Each row of a before or after table is a point. The points were changed in one or more steps. Then noise was added and the rows were shuffled. The steps act on columns, c1 being the first. What was done? A step turns or swaps two columns, mirrors them in a line or flattens them onto one, adds a multiple of one to another, or multiplies or shifts one. Angles are multiples of 10 degrees, from the lower column toward the higher: turns from -170 to 170, lines from 10 to 170 but not 90. Use the fewest steps. Two steps may share a column if one is a turn and the other turns, adds or multiplies; they go together, in the order done. Otherwise the lowest column goes first.
In the rows, zero is written as 100.

Before (9 x 2):
[[139,19],
[164,44],
[56,77],
[117,64],
[51,146],
[120,98],
[124,62],
[96,113],
[49,32]]
After (9 x 2):
[[108,109],
[99,20],
[13,94],
[111,82],
[61,21],
[81,66],
[53,118],
[92,56],
[103,167]]
Steps: turn c1 and c2 by -50 degrees

Before (14 x 6):
[[71,108,77,171,38,169],
[138,115,72,30,191,95],
[48,111,82,89,54,141],
[93,66,131,123,131,123],
[123,39,64,123,112,84],
[138,134,28,149,156,141],
[145,112,113,141,106,124],
[120,35,77,89,120,114],
[59,65,81,146,144,80],
[39,56,59,118,145,30],
[82,110,33,147,114,77],
[92,86,106,114,195,98],
[172,98,107,119,127,152],
[88,56,58,147,148,73]]
After (14 x 6):
[[95,69,123,131,121,133],
[61,95,146,81,79,145],
[88,62,149,58,75,148],
[137,87,33,70,94,190],
[142,82,140,115,124,109],
[171,49,119,107,150,128],
[141,109,150,29,142,157],
[81,123,148,35,75,115],
[126,22,122,60,84,112],
[45,147,91,85,144,53],
[74,127,171,79,166,39],
[40,98,115,58,29,144],
[93,93,113,107,100,197],
[122,21,88,77,112,118]]
Steps: add -0.7 times c1 to c2; swap c3 and c4; swap c5 and c6

Before (9 x 11):
[[92,89,135,123,91,103,84,113,95,77,86],
[127,96,105,97,103,94,117,56,68,97,90],
[93,74,108,93,145,76,121,97,85,74,105],
[121,130,111,106,106,138,115,113,88,105,93],
[87,102,72,117,138,92,70,110,90,88,141],
[76,127,77,102,80,125,114,104,85,73,94],
[115,105,131,126,120,125,117,75,127,121,132],
[70,79,79,106,123,100,113,106,105,112,124],
[79,134,116,87,94,120,63,115,117,102,144]]
After (9 x 11):
[[88,101,73,139,139,108,73,110,69,112,118],
[113,133,113,146,96,123,64,116,150,40,89],
[74,76,86,106,145,97,121,97,55,118,90],
[142,127,113,94,107,91,114,112,64,49,106],
[108,97,103,88,101,73,117,53,4,100,98],
[99,90,107,88,90,109,85,114,84,76,123],
[115,124,66,94,80,129,116,105,54,59,103],
[126,103,137,133,121,93,116,74,180,82,126],
[89,80,95,126,124,128,111,104,117,154,108]]
Steps: turn c1 and c6 by -70 degrees; turn c3 and c10 by -50 degrees; add -1.5 times c2 to c10; swap c4 and c11; multiply c9 by 3
